Rows are points. Each table stands for the endless flat space through its points: a line for two points, a plane for three, and so on. Write the one point that lies in both, or say that there is none.
(in the rows, 128 means zero)

First (2 x 3):
[[111 149 121]
 [115 151 118]]
Second (2 x 3):
[[117 159 121]
 [ 89 131 133]]
They share: [103 145 127]

First (2 x 4):
[[136 144 126 143]
 [106 169 136 113]]
Second (3 x 4):
[[109 159 128 114]
 [130 137 144 133]
 [121 150 134 126]]
They share: [124 154 130 131]

First (5 x 6):
[[ 94  93 114 145 136 139]
 [125 124  97 146 108 158]
 [ 99 104 121 123 128 135]
 [117 114 100 153 131 145]
 [130 120  88 163 114 157]]
Second (2 x 6):
[[120  88 107 162 102 143]
 [104 112 107 138 130 147]]
They share: [108 106 107 144 123 146]

First (6 x 8):
[[112 144  99 119 189 116  65 110]
 [ 89 141 104 154 116 114 105 124]
 [103 113  84 152 142 138 117 114]
 [ 92 186 139 158 170  93 106 150]
 [125 148 116 189 162  82 119 178]
 [ 91 182 134 147 167  96  97 139]]
Second (3 x 8):
[[119 142  89 151 170  95 104 137]
 [ 89 148 125 157 140 125  98 131]
 [ 71 154 143 157 137 107  89 122]]
They share: [104 145 107 154 155 110 101 134]

First (6 x 9):
[[149 143 142 119 150 117 150 129 137]
 [150 119 149 140 152 131 162 112 122]
 [151 133 142 121 158 111 145 116 122]
 [123 132 121 118 124 148 150 123 152]
 [128 112 133 129 137 123 148 110 101]
 [135 126 131 120 142 130 145 112 129]]
Second (2 x 9):
[[143 143 134 133 130 137 167 112 142]
 [139 119 146 121 154 117 143 136 118]]
They share: [141 131 140 127 142 127 155 124 130]

First (6 x 11):
[[ 80 163 110 167 150 139 162 139 141 106 154]
 [154 166 108  92 162 133  97 147 169  98 130]
 [131 188  92 124 156 134 131 142 172  97 124]
 [165 153 152 144 151 151 136 109 184 142 119]
 [146 144 156 116 162 147 107 133 149 126 134]
 [ 86 159  94 127 144 111 140 167 151  98 150]]
Second (4 x 11):
[[140 166 128 137 139 119 115 125 167  98 136]
 [142 145 125 114 132 136 146 136 165  84 147]
 [148 184 122 147 129 139 125 133 171  96 120]
 [130 154 132 131 150 103 104 121 162 104 147]]
They share: [118 154 122 123 153 130 125 148 153 111 141]

First (5 x 12):
[[ 96 130 126 125 117 134  96  85 116 120 107 147]
 [105 124 144 137 141 143 105  97 137 144  86 138]
 [120 137 146 146 169 145  83 115 136 129  66 109]
 [109 124 122 150 140 134 141 104 143 151 109 137]
 [117 150 131 126 125 132  78  95 111  97 106 136]]
Second (2 x 12):
[[115 137 116 154 147 139 118 116 130 125 100 121]
 [133 146 137 139 156 121 106 104 139 128 103 121]]
They share: [121 140 123 149 150 133 114 112 133 126 101 121]

First (3 x 14):
[[103 169 126 153 133 162 120 106 115 138 153 100 171 144]
 [106 170 126 153 132 165 127 106 109 138 152  95 169 143]
 [100 136 150 111 124 117  75 112 157 108 150 109 141 111]]
Second (7 x 14):
[[121 137 126 111 140 140 113 119 111 146 154 117 145  96]
 [114 164 155 121 121 124  83 123 134 140 127 106 144 135]
 [ 81 164 155 148 127 157  89 114 140 110 142  94 159 165]
 [103 133 107 161 138 136  99  94 151 126 124  77 167 153]
 [124 158 131 128 127 117 104  85 125 121 173 115 153  91]
 [116 157 145 129 142 124  79 107 103 153 130 132 140 132]
 [104 170 153 109 107 120  93 107 126 132 159 132 148 107]]
They share: [103 153 138 132 128 141 101 109 133 123 151 102 155 127]

First (3 x 18):
[[150 122 146 138 135 106 120 101 165 146  91 148 142 152 137 122 130 113]
 [138 106 154  94 171 114 116 129 137 142 115 156 150 100 173 134 142 121]
 [135 102 149  88 174 111 111 130 133 135 119 160 153  93 177 137 143 119]]
Second (5 x 18):
[[153 124 144  99 171 115 131 119 160 151 110 136 133 119 154 139 138 121]
 [133 112 154  97 155  95 103 121 164 171 112 138 135 107 152 155 120 147]
 [130  88 129 117 123 100 108 126 145 136  88 157 159 154 178 110 137 114]
 [141 111 156 116 163 101 123 125 144 150  92 140 133 128 147 128 124 123]
 [169 137 146 108 186 131 151 113 154 135 109 139 132 123 148 127 150 100]]
They share: [144 114 150 116 153 110 118 115 151 144 103 152 146 126 155 128 136 117]

First (6 x 20):
[[131 140 156 137 136 129 155 143 164 174 158 103 168 124 150 128 162 114
  112 144]
 [110 114 123 139 139 104 138 122 109 175 118 105 125 132 115 159 133 133
  104 124]
 [132 137 169  86 120 136 173 122 138 130 134  75 157 170 144 147 110 145
   95 136]
 [166 146 130 144 168 191 103 101 146 164 128 148 158 117 109 127 137 159
  170 140]
 [133 131 150 150 157 139 138 140 149 177 144 110 159 114 130 141 162 116
  125 139]
 [106  92 136 104 141 115 154 122 112 150 126  84 144 147 123 150 122 130
  102  97]]
Second (4 x 20):
[[134 146 138 101 122 134 138 114 115 149 117  92 153 163 119 123 132 162
  114 117]
 [144 156 172 115 140 144 138 114 157 135 131 118 143 145 157 155 108 150
  136 159]
 [139 139 123 106 129 135 150 122 122 154 122  79 166 156 110 105 146 160
   95 116]
 [152 144 140 120 153 140 158 130 164 141 134  87 168 136 137 114 137 152
   97 150]]
They share: [142 145 150 115 132 147 147 116 143 151 134 106 154 147 134 138 125 148
 119 143]

First (7 x 24):
[[117 121 122 151 123  86 126 152 138 145 144 109  97 113 153 146 134 135
  114 102 110 145 140 142]
 [111 115  93  96 100 121 131 175 132 151 147  91 131 108  85 167 127 175
  179  99  92 100 176 103]
 [ 58 137 136 143 110 109 112 163 140 142 147 106 122 110 131 145 134 158
  160 122 119 124 134 112]
 [105 123 138 161 111  76 130 138 146 141 138 101 103 115 159 152 120 139
  120  96 126 147 122 142]
 [ 94 128 153 164 104  78 135 125 147 138 130  99 106 121 166 149 108 142
  127  98 140 151 108 143]
 [132 118  97 117 123 136 151 163 121 153 144 118 120 125 131 140 153 153
  141 113  94 139 145 144]
 [111 130 129 149 121 148 175 134 123 148 134 131 134 145 175 124 160 149
  134 125 124 172  81 173]]
Second (3 x 24):
[[109 133 124 139 117 114 138 147 128 143 138 104 120 120 144 144 124 144
  133 100 120 143 137 138]
 [108 139 123 142 117 120 137 152 126 142 138 100 126 115 143 144 121 142
  131  93 121 143 142 139]
 [117 151 117 130 102 117 131 167 108 130 135 112 132 127 161 153 109 154
  128 108 136 125 145 121]]
They share: [110 127 125 136 117 108 139 142 130 144 138 108 114 125 145 144 127 146
 135 107 119 143 132 137]

First (6 x 24):
[[141 175 111 113 151  92 194 106 130  93 124 137 110 102 129 129  89 151
   99 160 157 193 122  78]
 [139 156 125  96 135 127 156 114 118 108  96 152 131  99 132 119 109 156
  128 162 131 173 135  90]
 [160 146 127 103 157 122 165 106 131 108 143 107 108 121 134 132 105 163
  103 158 176 181 132 116]
 [144 157 120 114  83 118 146  68  87 113  88 146 127 122 119 164  83 113
  106 157  90 136 139  90]
 [154 140 127 110 134 127 153  98 115 110 128 110 116 129 127 146 102 152
  107 155 145 157 128 119]
 [141 145 112 109 137 117 161 112 112 103 115 115 110 106 121 127  95 152
  121 149 137 162 118 118]]
Second (4 x 24):
[[127 152 117 118 119 159 140 104 113 101  95 132  94 113 142 119 101 149
   88 149 112 148 132 109]
 [135 120 119 118 133 123 173 102 123 120 112 129 114 109 132 119 118 154
  116 139 134 156 141 117]
 [132 143 117 128 118 154 149 106 118 110 103 137  95 112 138 109 112 148
   89 145 116 145 139 107]
 [114 137 119  76 146 124 158  88 110  93  86 106 117 110 148 161  81 161
  123 147 130 175 120 131]]
They share: [141 140 122 106 131 130 149 112 110 108 107 124 123 113 124 131 105 155
 126 153 127 154 123 116]

First (5 x 24):
[[168 127 137 101  99 101 132 133 110 157 160 133 136 110 144 156 123 125
  127 136 120 155 157  95]
 [136 116 123 108  99 108 133 110  93 118 133 113  94 101 101 139 102 145
  143 104  93 161 136 130]
 [184 139 144 109  84 107 125 140 119 184 174 157 152 113 170 154 128 108
  130 155 139 160 167  82]
 [124 115 136  81  96 107 145 124  75 132 134 113 108  77 114 158 136 164
  114  91  99 164 119 114]
 [162 129 130 121 108 109 113 122 123 116 124 119 112 131 110 140  78 128
  160 131  95 144 149 114]]
Second (5 x 24):
[[132 127 122 110 133 114 122 133 107 149 138 138 105  97 122 152  98 147
  145 100  91 145 164 125]
 [142 107 139 106 117 132 136 134 101 119 159 132 124  86 141 152 111 152
  160 120  95 159 147 123]
 [138 109 114 102 134 119 120 135 113 135 157 118 140  86 128 141  91 138
  162 110  66 154 130 125]
 [134 124 129 112 128 118 126 133 103 144 141 140 103  95 126 154 103 151
  146 104  97 148 166 124]
 [152 143 101  80 115  94 124 114 131 135 117 118 132 128 107 150 103 116
  124 108  99 131 141 115]]
They share: no point

First (6 x 24):
[[111 112 122 102 132 154 127 127 115 117 125 119 130 121 103 151 113 136
  131 138 120 149 152 139]
 [125 122 122  79  80 149 142  88 108 108 165 145 158 105  95 134 111 108
  138 156 146 135 133 206]
 [141 149  98  69  91 144 143 120 105  96 139 122 157 126  92 148 116 148
  135 153 153 133 133 184]
 [101 130 166 119  70 147 107 101  60 114 149 138 161 100 103 162 140 146
  178 104 101 104 136 163]
 [153 129 131 136 113 160 131  94 108  99 156 166 158 111 101 155 139 133
  146 159 124 112 121 157]
 [120 133 111  87 129 140 134 114 126  94 129 120 134 130 104 146 122 151
  131 137 145 150 140 148]]
Second (3 x 24):
[[140 122 115 105 114 140 137 107 116 108 127 132 145 131  93 149 127 146
  138 135 133 138 135 152]
 [136 131 120 118 131 151 136 107 108 103 127 149 130 125  89 152 127 156
  136 140 148 129 142 144]
 [120 138 131 121 134 164 121 111  92  88 135 156 125 107  97 161 131 154
  142 143 153 122 151 144]]
They share: no point
